Each row of a before or after table is a point. The points were changed in one or more steps. Then noise was added and the rows were shuffled. The steps act on columns, c1 being the first. Name the steps. A step turns or swaps two columns, mirrors them in a line or flattens them onto one, adds a multiple of one to another, or multiplies or shifts one. Angles are multiples of 10 degrees, from the lower column toward the higher: turns from -170 to 170, lines from 10 to 170 but not 90. Use the fewest steps. Two steps may share a column if one is a turn and the other turns, adds or multiplies; they go together, in the order done. Otherwise the lowest column goes first.

Before (9 x 2):
-1.3 0.7
3.3 -4.1
3.1 5.0
-1.5 5.6
-4.7 -6.8
4.2 -4.8
2.8 -1.1
5.8 3.7
-4.6 3.3
After, 9 rows:
6.6 9.0
2.8 1.1
3.2 8.2
8.0 -7.7
-0.5 5.2
6.6 -1.4
-0.7 -10.4
9.8 5.8
7.2 -6.4
Steps: shift c1 by 4.0; multiply c2 by 1.6

Before, 11 rows:
6.2 -3.1 -0.9 0.7
-1.0 -1.7 0.2 2.1
2.1 0.6 -0.9 3.3
-1.4 2.7 0.4 1.4
-5.9 -1.3 2.7 2.1
-5.2 5.9 -3.0 -5.4
-5.7 -1.5 -4.1 2.2
0.8 7.9 -3.5 5.0
9.7 -3.3 -0.3 -0.3
9.6 -1.5 -0.4 4.5
-6.5 0.6 0.4 -8.1
After, 11 rows:
-3.2 -1.3 4.4 5.5
-3.2 -1.6 -2.3 5.2
-1.3 3.1 -3.8 1.2
-2.5 -1.5 1.7 -10.1
-2.5 -1.7 3.0 0.7
4.4 6.3 -12.3 5.9
1.8 -3.0 4.9 -9.5
-3.2 0.5 -2.0 -2.8
0.5 -3.4 3.7 -6.2
-5.1 7.7 -15.4 -1.4
6.9 0.6 -0.5 7.9
Steps: mirror c1 and c4 in the line at 140 degrees; add -1.5 times c2 to c3

Before, 12 rows:
-2.4 -7.3 5.3 7.3 -0.6 -1.7 -0.8 0.3 -4.2
6.3 -2.2 -0.7 -0.9 -1.0 8.4 2.0 -3.0 -8.3
-6.6 1.0 -0.8 6.9 4.1 1.4 8.0 8.5 -0.8
-2.2 4.5 -4.9 0.9 -2.1 2.4 -1.7 -0.1 -0.9
-2.0 3.2 -0.8 -4.3 -0.7 8.1 -1.6 -6.3 1.7
1.2 -1.9 3.8 3.9 -4.6 -4.0 6.7 -0.7 2.8
-3.4 -2.4 -2.8 -1.5 0.7 -3.9 2.3 7.0 -5.4
-6.6 2.2 3.9 3.2 -2.5 -1.6 7.3 3.6 -2.0
-0.3 -0.5 -3.2 0.1 0.9 5.3 4.7 2.1 4.2
1.2 -8.0 9.1 -1.3 -3.7 -4.8 -1.8 3.3 -7.0
4.1 4.6 -0.7 -2.0 4.0 -3.3 -0.4 -5.4 6.1
1.8 -9.4 -0.9 -1.7 0.8 3.7 6.8 -3.8 -6.1
After:
-0.1 2.9 0.0 -0.4 1.3 5.2 -0.1 5.3 7.2
4.0 -0.9 2.1 -4.1 -7.0 4.2 -8.1 -3.0 -1.0
-3.8 -3.5 0.2 -2.1 -5.1 2.6 -8.1 2.2 3.9
1.5 -0.8 -6.6 5.0 -1.2 -4.8 2.1 -1.8 -5.5
4.4 7.1 8.6 -2.9 -5.3 -3.1 -4.1 6.8 2.9
9.4 2.0 -7.2 -0.6 -2.1 -3.7 -0.6 8.4 -2.5
-3.4 -4.5 -4.8 -5.7 6.2 3.2 -5.3 1.2 8.3
3.1 0.4 -7.1 -0.4 1.5 0.5 -1.1 -4.6 2.2
4.3 9.4 -6.1 -3.0 1.9 1.7 -4.9 6.4 -3.8
1.0 -4.2 -4.3 1.7 -3.6 0.6 4.4 0.0 -0.1
7.3 -2.9 2.6 4.0 6.0 2.1 1.2 -5.9 -5.6
0.6 2.7 3.8 -10.0 -0.7 -2.6 -2.2 4.6 -0.1
Steps: shift c1 by 3.0; turn c2 and c4 by 150 degrees; turn c3 and c7 by -140 degrees; turn c3 and c6 by 130 degrees; multiply c5 by 1.6; turn c8 and c9 by 90 degrees
